Rows are points. Any point is a mix of the corners, with weights that add up to 1. It lies inside the corners' shape when no weight is negative. Say inside or outside, and name the corners with a negative weight.
In the rows, 128 means zero.

Corners:
(1): [124 165]
(2): [198  70]
(3): [97 89]
Points:
[129  75] => outside (1)
[164 127] => outside (3)
[193  98] => outside (3)
[133  70] => outside (1)
[111  91] => inside
[150 104] => inside
[118  89] => inside
[111 116] => inside
[ 89 124] => outside (2)

Corners:
(1): [121 128  43 127 179  52  74  93]
(2): [125 219  94  71  73 106 183 140]
(3): [173 141 203 159 199 128  63 130]
(4): [192 103 163 212 133  87  67 103]
(5): [116 170  88 114 171 211 165 192]
(6): [ 79  96 151 157 133 195 137  76]
(7): [168 110 145 109 132 159 155 181]
(8): [ 98 145 151 172  60  96 159 136]
(9): [ 78 157 105 152  42 173  71  96]
Points:
[110 132 132 157 134 122 128 109] => outside (7, 9)
[140 153 154 131 148 157 145 148] => outside (1, 9)
[127 144 137 108 129 190 139 151] => outside (1, 4, 8)
[145 106 142 171 156 159  59 110] => outside (2, 8)
[147 135 135 141 163 116  94 127] => inside
[168 133 177 180 139 141  84 148] => outside (1, 2, 6)
[141 154 128 136 114 111 121 142] => outside (6)
[139 146 127 122 130 120 144 144] => outside (9)
[107 123 157 177 117  76 129  74] => outside (5, 7, 9)

Corners:
(1): [137 134 125 107 116 119 103 103 142 115 113 132]
(2): [157 236 113 144 149 132 114  84 107 140 140 155]
(3): [124 101 123 128 103 107 106 106 139 132 125  91]
(4): [142 121 139 129 107 112 128 102  95 120 127 132]
(5): [136 119 117 143 155 100 137 132 140 140 131 121]
(6): [147 131 140 142 110 132 146 115 125 123 135 124]
(7): [116 101 105 104 104  87 126  95 138  94 112 123]
(8): [123 126 105 132 130 127 130 150 118 109 116 143]
(9): [109 163 127 119 174 132 110 126 149 120 110 132]
(10): [121 154 119 122 155 143 107 113 119 117 133 161]
(11): [129 113 104 121 164 127 130 143 126 131 121 120]
(12): [128 139 159 153 249 157  79 139 141 126 121 124]
(13): [132  98 124 134 131 125 152 201 104 102 136 129]
Points:
[135 132 125 126 110 115 128 116 114 117 127 132] => outside (11, 12)
[133 132 123 132 146 127 121 132 121 120 127 131] => outside (9)
[139 161 120 134 141 125 121 112 119 127 129 136] => inside
[128 142 121 124 147 126 115 121 134 121 122 132] => outside (4)
[132 158 127 134 159 144 111 128 128 124 126 137] => outside (4, 5, 7)
[131 127 123 128 123 118 116 113 131 125 125 117] => inside
[134 146 122 123 147 126 111 105 127 126 123 130] => outside (5, 8, 13)

Corners:
(1): [170 134 122 131 133 132 119 125 124 113 132 134 108 130 118 138 140 149
 130 118]
(2): [110 117  98  87 102 140 118  59 113  92 150 133  99   7 113 148 169 158
 138 106]
(3): [116 118 131 115  75 146 153 144 113 126 113 152 123  51 131 101 122 121
 126 129]
(4): [116 129 116 126 126 106 151 132 105 114 141 115 135 137 124 162 129 149
  92 108]
(5): [110 138 109 143 131 131 142 103 174 112 111 126  78 144 101 209 186 114
 122 127]
(6): [124 125 155 142  97 103 126 126 120  94 149 152 136 159 112 107 106 137
  95 113]
(7): [125  96 133 121 121  97 162 175 101 142 160 131 142 133 116 139 157 151
 114 130]
(8): [123 100 133 154 133 109 142 124 119 118 134 143 131 146 153 112 108 126
 133 133]
(9): [123 151 117 171 119 138 134 162 141 123 120 144 132 134 130 107 175 120
 111 139]
(10): [138 145 112 106  87 139 138 162 111 111 137 129 138 138 150 139 165 148
 124 133]
(11): [135 132 110 154 125 128 147 130 137 105 131 123 149 150 117 144 128 117
 133 125]
(12): [126 138 105 117 128 143 102 132 181 123 119 141 127  99 136 128 134 146
 142 137]
(13): [115 139 102 157 135 122 147 134 109 103 113 133 147 154 120 179 192 142
 142  83]
(14): [127 141 119 134 133 136 130 104 187  91 102 105 100 149 121 116 129  82
 124 120]
(15): [115 133 116 131  89  60 139 134 101 111 137 114 154 151 120 131 108 135
 124 119]
(16): [116 151 116 138 140 123 106 151 125 108 151 121 127 168 112 127 114 135
 140 126]
(17): [115 152 114 159  84 151 135 102 131  98 132 120 111 151 110 139 127 125
 130  77]
(18): [135 106 109 116 126 137  78 109 149 118 128 117 115 136 120 109 106 137
 124 145]
(19): [153  83 189 113 149 127 104 156 140 105 148 131 120 125 145 122 128 143
 132 148]
(20): [155 145 166 114 101 151 129 125 113 156 143 144 133 121 126 120 143 138
 119 124]
(21): [122 150 113 144 101 132 138 145 120 116 130 142 122 139 135 147 157  84
 110 103]
Points:
[124 115 132 133 125 122 127 123 134 116 131 130 124 126 118 121 127 124
 129 135] => outside (1, 4, 10, 12, 17, 21)
[138 123 134 131 134 113 120 142 142 118 132 127 126 156 123 129 135 137
 127 136] => outside (2, 3, 4, 11, 17, 21)
[124 130 125 133 115 119 142 131 120 111 135 128 126 136 122 143 140 125
 121 113] => outside (9, 12, 18)
[128 128 120 139 126 124 128 130 126 116 137 128 131 128 125 128 141 133
 128 120] => outside (3, 5, 6, 10)

Corners:
(1): [128 135 126  90 148 123 199 131 204 142 119 138 139 197 133 141 134 145
  87  88]
(2): [174 157  90 125 121 101 135 135 146 169 196 111 108 181  46 150 100 139
 140  45]
(3): [113  88 169 207 100  57 118  80 141 108 169  94 185  83 159 130  88 165
 113 137]
(4): [155 105 136  97 131 140 198 171  89  98 156 109  45 142  61 187 138  92
 212 118]
(5): [170 217 126  59 102 118 187 145  51 111 119  94  88 199 144 121 195  88
 167 159]
(6): [ 71 131 128 144 109  75 134  96 109  56 128 144 157  94 197 113 162 175
  39 122]
(7): [124 207 145  51  76 157 166 125  38 161  91  58  99 177 130 135 140 124
 216  92]
(8): [122  90 108 109 151  77 100 138 209 132 155 183 152 117 137 150  63 131
  65 126]
(9): [ 88  95 123 141 151  85 135 115 194  94 185 155 181  68 173  84 130 115
  53 108]
(10): [ 77 116 131 159 123  87 114  72 159  31 181 172 203 100 171 153 125 128
  68 158]
(11): [102 136  77 138 143 118 149 106 161 122 148 141 151  99 152 170 130 143
  93 162]
(12): [ 84  52  75  97 224 120 106  72 153  69 163 151 126 107 143 170 129 175
 125 151]
(13): [147 173 189 189 152 142 132 106  98 127  15 126 149 182 197  85 109  71
 112 142]
(14): [169 156 129 163  38 148 144 101  67 102 100  87 164 158 189  97 139 125
 136 130]
(15): [118 136 134 151 102 104 115 117 150  71 159 136 111 132 217 118 147 174
 128 118]
(16): [100 128 109 166 117 107 113 130 107  79 119 113 170 133 155 100 114 155
 181 151]
(17): [112 145 116  54  91 162 161 168  79 172 129  35  76 212  93 145 167  73
 193 133]
(18): [ 87 116 169  97 128 145 186 152  58 143 172 134 106 149 138 151 197 127
 160 158]
(19): [ 84  91 110  86 160 108  92  99 200 107 165 167  94  90  83 130 132 170
 113 129]
(20): [153 217 161  89 101 192 153 148  35 113 104  45  93 205 137 118 143 118
 164 136]
(21): [154 120 110 112 148 129 117 139 136 124 155 115 166 120 120 189 164 124
 123 112]
Points:
[140 153 110 103 114 119 149 129 109 116 142  98 137 153 126 143 138 120
 139 120] => outside (13, 15, 18, 19)
[123 151 142 123 101 128 136 124 126 101 106 117 141 147 166 107 134 124
 108 112] => outside (2, 3, 5, 11, 12, 18)
[113 129 129 138 140 107 128 100 130 102 132 136 158 127 161 127 129 142
  99 133] => outside (4, 15, 17)
[ 98 133 134 129 121 119 132 108 104  98 138 118 145 119 169 120 153 138
 119 144] => outside (1, 2, 4, 8)

Corners:
(1): [129 149 119 123 113 117 104 107 165 135 117 128 139 143 135 136  77 136
 127 113]
(2): [112 151 138 130 126 140 123  96 159 138 110 109 163 108 138 157 115 129
 122 132]
(3): [150 172 138 141  80 104 132 137 152 138 113  60 114 184 139 131 127 132
 122 130]
(4): [124 150 132 120 135 105 142 140 139 120 108 128 143 148 135 127 141 116
 121 140]
(5): [111 131 139 141 102  97 127 146 158 151 132 120 131 136 138 145 109 113
 125 114]
(6): [153 161 133  93 130 161 125 120 126  66 117 137  88 117 107 140 130 145
 117 107]
(7): [ 97 102 116 122 141 124 118 138 149 151 143 113 128 118 127 126 130 111
 137 155]
(8): [124 127 127 143 127 118 116 125 159 145 123 136 115 141 128 143 123 109
  83 126]
(9): [126 176 124 113 141 103 120 151 144 140 114 128 155 128 115 136  97 114
 130 132]
(10): [107 119 117 115 105 139 141 128 128 145 128 131 153 105 137 106 155 106
 122 130]
(11): [149 145 153 116 130 102 127 128 144 135 114 130 141 121 122 153 136 124
 134 162]
(12): [116 134 129 103 124 139 126 100 143 159 185 145 134 103 139 131 127 122
 132 123]
(13): [113 153 125 112 123 108 133 131 170 153 141 136 129 126 133 135 123 160
 112 106]
(14): [136 131 136 117 130 149 132 140 161 143 120  91 141 136 114  93 120 134
 123 131]
(15): [107 140 125 142 149 121 124 130  99  79 109 128 141 118 128 114 140 115
 131 130]
(16): [115 130 106 125 165 123 168 119  43 130 141 143 135 109 139 142 166 103
 131 114]
(17): [176 160 139 137 136 107 202 147 125   7 105 100 124 100  71 135 130 143
  99 108]
(18): [111 139 146 144 120 104 153 116 152 132 122 107 132 137 103 103 147 121
 125 122]
(19): [118 106 146 119 114 116 138 143 160 165 158 147 133 146  67 137 145 132
 111 129]
(20): [157 126 120 133 138 159 135 142 135 146 115 111 145 135 117 159 148 121
 130 108]
(21): [131 112 115  86 133 107 138 150 108 148 153 128 131 117 137 150 151 109
 126 118]
Points:
[123 138 137 121 114 115 132 127 157 129 128 113 132 132 121 123 125 131
 125 129] => outside (8, 9, 16, 20)
[116 136 131 120 138 116 139 128 128 117 131 140 134 112 116 138 138 119
 116 128] => outside (1, 3, 14, 20)
[128 138 131 119 126 125 133 128 141 134 131 123 135 126 121 131 131 124
 124 125] => inside
[123 140 131 127 122 120 132 129 145 134 125 118 135 131 121 128 128 123
 123 129] => outside (21)
[141 142 136 113 130 128 144 123 141 118 132 128 128 122 111 145 130 138
 122 111] => outside (3, 7, 8, 9, 10, 15)
[116 129 130 116 133 118 125 132 154 135 134 137 145 117 117 127 125 124
 117 138] => outside (3, 5, 6, 16, 18, 20)

Corners:
(1): [164 125 132 177 179 157 206 196 140 104  52 115 103 122  91 135 138 158
 161 104]
(2): [ 95 105 129  98  93  78 136 129  97 181  76 138  56 123 183 174 122  70
 100  92]
(3): [114 153 138  69 141  49 146 101 144 163 111 133 188 104 133  76 106 140
 103  84]
(4): [ 41 176  69 136 232  24 213  97 176 180  84  68  83 124 154  97 139 148
 128  87]
(5): [143 202 161 127 104  92 131  92 171 142 162 148 119  75 152  22 144  92
 172 184]
(6): [175 115 144 116  94 183  91  48 118 153 157  91  81  34  69 163 191  97
  51 120]
(7): [128 140 110 150 188 138 134 137  87  96  97  96 142  93 128 154 158 117
 129 165]
(8): [189  79 151 129 104 217 133 200  87  72  85 141 200 135 165 102 154 115
 110 167]
(9): [159 159 167 134 144 148  85 108 132 140 101  89  84 110 135  82 149 127
 206 137]
(10): [178  96 139  92 139 124  91 132 145 115 110 151 149 119  91  74 110 114
 134 160]
(11): [ 95 164 203  58 120 119 150 151 138 156 115  88  80  92 185 191 142 140
  93 138]
(12): [ 80 109 154 136 116  99 189  51 155 131 128 119  70 111 144 131 113 105
 174 125]
(13): [235  99 114  59  97 242 112 193  93 134 173 128 169 132 133 228 182  51
 137 146]
(14): [ 90  76 120 131  81  99 152  90 146 198 126 100  80 106 145 152 166  91
 143 109]
(15): [144 155 157 158 155 202 174 195 144 179  74 111 102 113 119 149 193  73
 122 137]
(16): [139 103 180 245 147  89 147  78  73 171 195 161 107  85 143  38 122 182
 143 120]
(17): [114 127  97 119  43 160  57 139 107 157 186 111 128 104  69  99 121  68
 135  84]
(18): [152 239 124  60  98  55  95 121 157 180  90  79 192 126 119 182  69 100
  48  89]
(19): [147 146 112  95 111 146  50 172 146  97 124 105 162 131 139 175 159  67
 107 101]
(20): [127  82 105 171  41 184 115 120 103 128 184 241 192  89  80  87 170 118
 133 187]
(21): [127 107 173 100  94 122 122 176 129 154 111 131  70 185 136 121 199 104
 137 111]
Points:
[134 136 134 108 120 124 131 141 135 138 109 125 135 119 136 121 138 106
 134 132] => outside (6, 16)
[147 116 145 118  98 131 102 115 114 140 148 134 136 103 131 118 140 106
 124 135] => outside (1, 4, 15)
[131 139 123 128 184 108 173 129 138 147  96  84 137 108 134 155 134 131
  96 112] => outside (2, 5, 9, 17, 20, 21)
[134 108 142  88  86 124 106 122 110 141 143 134 144 112 131 148 141 102
  96 117] => outside (1, 4, 5, 9, 15)
[148 143 127  96 114 139 121 162 128 142 113 125 139 124 123 143 157  97
 104 126] => outside (9, 12, 14, 16)
[130 128 144 136 141 138 128 143 127 135 116 106 116 110 126  98 162 121
 135 126] => outside (2, 12, 13, 18, 20)
[135 124 136 127 121 132 136 128 119 153 120 121 119 111 121 135 144 115
 118 119] => outside (5, 19)

Corners:
(1): [ 47 175 179 119 133 106 169 172 115 117 116 158 141  96  79 166 146  91
 163 125]
(2): [177  88 159  78 123 110  86 139 167 156  84 219 144 169 105 117 128 130
  96 137]
(3): [112 173 170 165 135 120  70 162  75 130 104 138 159 171  85 159 174 176
 165 167]
(4): [103 166 153  72 139 129  81 128  60 116 130 111 134 124 175 130  96 172
  98 130]
(5): [ 95 153 117 103 150 142  77 180 140  59 158 157  90 134 133 117  88 177
 139 178]
(6): [ 81 151 130  75  71 146 132 155 208 154 141 157 152  96  95 125 175 164
 108  17]
(7): [ 61 165 193 186 116 192 146 137 133 122 158 121 104  74 102 120 128 189
 134 138]
(8): [102  97 158  80  72  97 172 118 112 151  82 105 140 199 132  77  92 135
 109  65]
(9): [175  88 150  80 147 165 169 195  89 119 152 147 166 177  90 134  88  89
 147 121]
(10): [170 145 114 153 167  75 153 203 133 168 128 212 144  90  56 175 139  58
  63 139]
(11): [167 169  76  43 117 108 144 110  84  93 172 115 131 190 131 125 152 188
 141 151]
(12): [ 91 148 171  89  25 123 139 140 172  93 118 170  93 144 113 130 189  62
 110  92]
(13): [114 179 116 157  80 182 142 192 150 133 143 207 126 105 168  76  95 155
 151 135]
(14): [174 155 136  86 162 149 155 148 101  65  62 147 173 191 199 129 107 199
 103 159]
(15): [ 61 138 199 123 166 180 101 225 141  89  78 125 131 120  91 106 193 107
  90 147]
(16): [ 57  94 166 101  95 159 113 129 174 107  73 122 162 117  77 118 149 128
 177 133]
(17): [ 81 187 198  80  43  67 142 156 162 113 135  90 169 159 161 112 160  85
 148 153]
(18): [ 68  91 208 172  74  66  84 150 136 160  93 158 110 127 217 169 161 177
 109 149]
(19): [169  75 146 157 131  62  96 123  86 182 151 195 154  80 126 108 114 143
  88  58]
(20): [156 185 166 134 127  76 114 124  65 169  84 134  93 112 182 191 120 141
 151  63]
(21): [ 92  89 186 196 200 124 146  96 138 143 133 116 173 135 184 117  88  82
  73 157]
Points:
[101 151 150 109  98 118 133 126 131 119 127 139 125 132 153 120 124 155
 131 121] => outside (3, 9, 10, 15)
[110 134 160 119 128 123 140 157 117 128 124 150 144 131 120 133 123 119
 126 123] => inside
[124 133 162 140 148 112 124 147 124 140  91 164 136 110 105 142 138 125
 101  95] => outside (4, 9, 11, 13, 17, 18)
[115 145 159 124 115 120 123 152 120 122 110 152 137 140 137 137 139 144
 124 131] => inside
